Rows are points. The window is the flat piece filled in between its corners: a triangle in 3 columns, a solid with four corners in 4, and so on. A path goes straight from each point to the next, and from the last back to the first. List the points from which the path goes on through the window.
(in the rows, 128 means zero)

Window (3 x 3):
[[ 95 109 155]
 [199 107 167]
 [ 99 148 135]]
Path:
(1): [143 134 121]
(2): [130 149 171]
(3): [122 128 178]
(4): [149  69 141]
(5): [189 101 146]
(6): [198 124 207]
(7): [127 129 164]
(8): [132 131 108]
(9): [143 113 100]
(10): [113 156 190]
(11): [174 118 206]
(12): [152  85 149]
Through the window after points: 5, 7, 9

Window (4 x 4):
[[104 112 109 157]
 [113 124  72 131]
 [142  95  94 152]
 [190 207 149  89]]
Path:
(1): [105 108 104 122]
(2): [ 99  83 103 107]
(3): [135 162  56 156]
(4): [155 166  91 178]
(5): [126 136 101 104]
(6): [118 114  83 112]
(7): [116 149  69 166]
(8): [164 146  92 175]
(9): [147 125 118 111]
(10): [ 86  75 125 142]
(11): [128 111  63 172]
(12): [142 129  81 158]
(13): [117  98 101 111]
(14): [ 98  55  85 134]
(15): [ 94 139  68 199]
(16): [140 128  93 208]
Through the window after points: 2, 4, 6, 8, 12, 16

Window (4 x 4):
[[109 112 106 122]
 [196 124 164 141]
 [102 171 131  93]
 [156  90 132 217]]
Path:
(1): [121  90 174 153]
(2): [ 93  91 170 145]
(3): [142 135  96 144]
(4): [149 138 119 101]
(5): [126 131 146 104]
(6): [147  78 179 139]
(7): [192 142 106 163]
(8): [126 162 108 103]
(9): [143 146 210  65]
(10): [177 127 176 140]
(11): [192 150 129 147]
(12): [208 126  96 162]
Through the window after points: 2

Window (6 x 6):
[[132 112 124 196 117  54]
 [101 161 125 175 141 182]
 [108  78 130 128 153 185]
 [172  76 148  90 146 152]
 [112 137  67 101 112  60]
 [136  67 170  63 115 146]]
Path:
(1): [104 100 137 141 152 108]
(2): [167 107 116 154  47 105]
(3): [141  44  90  99  61 120]
(4): [162 104 173 104 196 119]
(5): [ 89 126 146 111 194 196]
(6): [143 106 135 113  91 162]
(7): [122  95 135 150 117 172]
(8): [129  93 152 130 159 147]
(9): [ 82 122 118  64 191 143]
(10): [132  95 118 119 117 147]
(11): [124  65  99 132 116 183]
(12): [103 124 135 119 159 126]
Through the window after points: 11

Window (6 x 6):
[[ 46 110 117 195 114 136]
 [113 122  78 117 127 147]
 [129 138  79 180 105 180]
 [198 176 197  61 199 125]
 [116  69  77 179 125 184]
 [137 107 125 130  88 162]]
Path:
(1): [161 136  73 165 106 113]
(2): [100 103 101 220 111 106]
(3): [ 77 118 127 145 117 163]
(4): [ 93 134 105 160 113 185]
(5): [110  93  98 187 113  95]
(6): [147 141 134 124 148 117]
(7): [108 159 161  89 135 202]
(8): [109 109 122 100 161 213]
(9): [151 110 109 157 132 135]
(10): [ 98 122 100 160 119 120]
(11): [ 61 107 106 152 124 187]
(12): [106 142  92 164 103 208]
(13): [153 126  81 181 118 140]
(14): [153 131  99 164 130  82]
(15): [116 146 140 104 119 178]
(16): [ 94 108 109 105 125 174]
Through the window after points: 2, 4, 8, 10, 12, 16

Window (8 x 8):
[[177  57  52  77 119 106  98 129]
 [129  94  56 122  62 142 115 131]
 [186 110  73 142 119  93 154 155]
 [ 89 151 140  61 113 217 112 127]
 [ 79 162 183 150  97 170  79 149]
 [137 142 109  92  89  93 122 125]
 [ 68 143 164 148 129 129 138 110]
 [114 122 180 122  68 188 115 109]]
Path:
(1): [154 126  84 119  87 126  99  85]
(2): [179 139  55 135 113 208  89 128]
(3): [107  97 134  89  89 115 140 124]
(4): [ 91 123 145 128  90 147 131 156]
(5): [111 203 145 152 123 126 104  68]
(6): [159 157  94 136 141 150 133 101]
(7): [114  78 122  88  56 137 116 166]
(8): [125  75  83 104  83 148 121 160]
Through the window after points: 6, 8

Window (9 x 9):
[[158 138 106 162  68 174 139 138 114]
 [194 150 143  86 195 195 120 163 153]
 [ 66 167 185 116  52 141 118 149 131]
 [201  67 128 185  78 110  50  85 136]
 [145 131 106  87  89 134 142 147 150]
 [ 97 179 140  73 181  89 143  79 138]
 [103 127 101 171 122 111 177 171 222]
 [160  52 111 184 184 102 158 134 114]
 [162 148 171 126 104  95 129 113 142]]
Path:
(1): [135 109 131 138 107 183 151 132 159]
(2): [160 152 119 135 125 135 128 155 136]
(3): [150 142 129 172 112 107  86 167 136]
(4): [144 109 164  91 107 177 162 116 152]
(5): [125 106 136 131 124 126 169 143 197]
(6): [102 195  92 194 110 114 112 180 143]
(7): [196 146 128 122 170  91 118 210 114]
(8): [108 109 119 139 114 160 139  77 150]
(9): [134 122 143 105  90 225 165 117 142]
(10): [159 173 143 127 164  77  75 185 141]
(11): [174 130 134 111  84  98 103 211 119]
(12): [109 141 159 137 112 145 134 104 154]
Through the window after points: 1, 5, 9, 11

Window (9 x 9):
[[132 186 158  61 156 141 183  78 154]
 [183 133 174 141 181  64  41 159 143]
 [ 82 112 184 159 134 130 138 165 191]
 [138 173  77 108 114 214 112 169 119]
 [101 176 155  92 162  54 143 105  91]
 [156 166 131  64 137 206  81  96  83]
 [124  99 174 183 148 116 166 225 132]
 [157 112 119  76  76 116 164 136 119]
 [180 138 122 197 118 186 101 133 123]]
Path:
(1): [147 160 164 135 127 128 127 161 133]
(2): [135 152 159 141 118 155 137 162 116]
(3): [122 124 103 136 142 170 158 107 150]
(4): [ 91  81 127 123 174 203 149 134 147]
(5): [150 191 146 129  89 123 105 173 138]
(6): [126 178 186  92 109 132 155 117 147]
(7): [160 118 108 102 164 125 152 132 126]
(8): [127  79 127 143 215 138 119 122 153]
(9): [136 202 158 103  67 159 120 178 105]
(10): [147 197 176 137 111 167 135 137 146]
(11): [149 109 111 111 145 157 111 152 138]
(12): [108  95  60 109 152 103 174 108 130]
Through the window after points: 4, 6, 8

Window (11 x 11):
[[ 81 135 143 131 118 164 187 111 137 151 102]
 [123  55 148 123 101 139 179 174 129 104 139]
 [173 249 175  91 103 124  96 121 132 134 153]
 [ 99 119 136 120 143 138 122 136 133 176 142]
 [ 92 137  92 117 113  93 142 124 121 160  96]
 [125 123 126 167 152  97 169 191  68  98  96]
 [159  81 170 106 120 135 154 144  80 112 115]
 [147  82 122 148 110 134 123 117 142 145 118]
 [181 159 110 126  75 144 134 140  86 194 106]
 [145 127  81 109 124 167 147 133 114 157 103]
 [ 87 106 122 131 116 148 115 156 119 137  91]]
Path:
(1): [ 94 128 135 122  91 125 135 130  72 138 168]
(2): [139 140 114 132 126 143 150 145 151 166  69]
(3): [131 170 157  97 123 117 136 147 132 140 117]
(4): [140 171 121 156  87 177 118  89 107 146 145]
(5): [121 108 125 151 104 147 141 150 103 130 147]
(6): [159 140 134  97 111 115 130 146 120 154 105]
(7): [137 104 151 122  95 103 169 124 146 159  56]
(8): [125 129 118 128 126 159 137 174  80 111 175]
(9): [ 99 118 117 128 115 150 128 126 116 144 146]
(10): [139  98 134 133 121 130 131 144 134 149  95]
(11): [129 137 179 112 122  65 155 159 168 151  90]
(12): [110 111 108 136 112 165 121 123 101 142 140]
(13): [109 129  92 149  93 161 142 134  99 117 162]
(14): [135 129 151 108 120 112 149 144 126 154  75]
(15): [124 119 138 106 132 159 163 161 146 142  74]
(16): [107 123 118 150  98 120 148  84  84 147 154]
Through the window after points: 3, 7, 9, 15
